Each row is a point. Two turns around zero, p and q, are shown by what they do to some points. Write where each new point lands after one turn and then the other. Backwards means that the second turn is done in reverse. Each puzzle has new turns, and all numbers are rounded.

Turn p:
[ -5.4 -24.9] => [ -6.0 -24.8]
[-3.0 -4.6] => [-3.1 -4.5]
[ 9.8 -8.7] => [ 9.6 -8.9]
[-1.4 38.2] => [-0.5 38.2]
Turn q:
[14.9 25.6] => [28.5 -8.2]
[  4.1 -21.7] => [-20.0  -9.3]
[-8.0  4.9] => [2.8 9.0]
[ 14.1 -21.3] => [-17.2 -18.9]
[-25.2  12.4] => [ 5.8 27.5]
Where do these land?
q, then p: [-21.5  13.7] => [ 8.5 24.0]
q, then p backwards: [ 19.3 -24.4] => [-18.3 -25.1]
q, then p backwards: [ 2.2 10.7] => [10.9  0.7]

Turn p:
[ -5.8 -10.2   5.1  18.2] => [-13.2 -14.9  -9.9  -1.1]
[ 11.6  -7.0  22.2 -31.2] => [-10.0  20.9  29.1 -16.3]
[25.7 11.2 21.3  8.8] => [  1.6 -21.2  29.4  -1.2]
[-26.9  -0.3   2.1  -5.3] => [-14.8  14.9 -11.6  13.4]
[  5.4   7.0 -40.2 -14.9] => [ 36.8  17.2 -15.9  -3.6]
[-10.0  -0.8 -10.5  24.4] => [ -0.5 -16.8 -21.1   8.8]
Turn q:
[-11.9  14.0  29.0  -3.6] => [-20.9  12.1  24.3   4.1]
[ 14.7  -4.5 -17.4  39.1] => [  0.5 -20.1 -30.5  27.1]
[-16.7  10.4  -0.3 -24.3] => [ -7.2   4.8  13.4 -26.9]
[-11.2 -14.7   7.0 -12.6] => [11.5 -2.1 19.3 -6.4]
[ 25.1  -5.2 -18.4   1.4] => [ 16.1   5.3 -26.6   2.0]
Where do these land?
p, then q backwards: [  8.5 -17.3  11.5  16.7] => [-22.4   9.0 -13.7   3.4]
p, then q: [-38.3  -9.4  -8.9 -15.5] => [-29.3 -17.0 -19.7 -18.4]
p, then q backwards: [ 36.5   0.8 -11.1  14.4] => [-18.9 -28.4 -20.1  -9.7]
q, then p: [ 22.4  23.3   3.1 -12.5] => [19.1 10.4 -1.6 27.1]
q, then p backwards: [ 5.1 -2.8  9.0 -7.9] => [  1.2   5.1  -0.7 -12.2]
p, then q backwards: [-34.2   5.4  -3.7   4.8] => [22.3 14.4  4.1 22.7]
